Rows are points. The ring and each string are closed loops that go straight from each point to the next, and from the last back to the first. Before rounding, they use only three directions, however many columns there are. Count how often each string passes through the ring. Passing back the other way cancels.
In the rows, zero is written as 128.

Ring:
[[168 127  98  85]
 [137 163  92 100]
 [110 184 102 136]
 [ 91 172 114 169]
 [ 97 137 125 182]
 [131 108 135 169]
 [186  91 134 126]
 [189 103 115  94]]
String (9 x 4):
[[124 163 143 187]
 [159 142 152 173]
 [162 101 161 184]
 [125  71 131 169]
 [101  97 108 154]
 [124 126 116 146]
 [102 131 108 152]
 [ 30 148  94 188]
 [ 59 170 114 194]]
Times through: 0
String:
[[ 77 200  95 151]
 [ 66 207  98 164]
 [ 49 164 102 184]
 [ 94 142 135 199]
 [146 142 147 175]
 [134 147 127 154]
 [ 84 150  98 150]]
Times through: 1

Ring (6 x 11):
[[170 141 138  94 113 176 130 175 150 126 160]
 [151 201 154  98 126 145 135 157 142 125 185]
 [ 85 170 146 116 142 117 141 117 131 107 151]
 [ 47 100 131 130 136 119 145 103 126  84 106]
 [ 70  38 110 123 130 151 135 120 138  94  79]
 [121  56 111 107 125 174 127 148 150 116 101]]
String, 21 rows:
[[115 214 177 118  97 127 157 153 122  76 189]
 [ 94 170 168 126  91 130 160 147 119  60 162]
 [ 69 190 165 127 118 106 156 120 118  73 162]
 [ 50 161 142 125 154  98 143  93 126 101 136]
 [ 72 120 108 107 191 117 119  87 147 152 113]
 [ 97 112 119 108 156 139 126 118 145 131 121]
 [ 67  97 140 130 108 135 151 127 125  67 114]
 [ 30  57 143 150  82 132 166 124 111  23  89]
 [ 69  74 134 131 104 144 150 132 126  65 103]
 [ 77  66 129 128 106 151 146 135 130  72 100]
 [ 79  33 122 129  98 163 145 141 132  67  84]
 [108  16  95 109 134 178 122 138 153 120  76]
 [138  52  89  91 167 177 106 135 167 167  96]
 [137  93 110  96 150 167 117 141 157 148 121]
 [124 114 130 106 126 157 132 147 144 115 133]
 [137 128 156 116  75 168 151 178 131  70 152]
 [184 168 170 104  59 184 151 209 136  78 187]
 [200 197 152  84 114 175 128 188 153 140 197]
 [177 218 178 101  80 162 150 193 134  92 208]
 [156 216 173 104  95 148 148 175 132  95 200]
 [152 240 168  98 123 134 140 157 137 121 207]]
Times through: 2
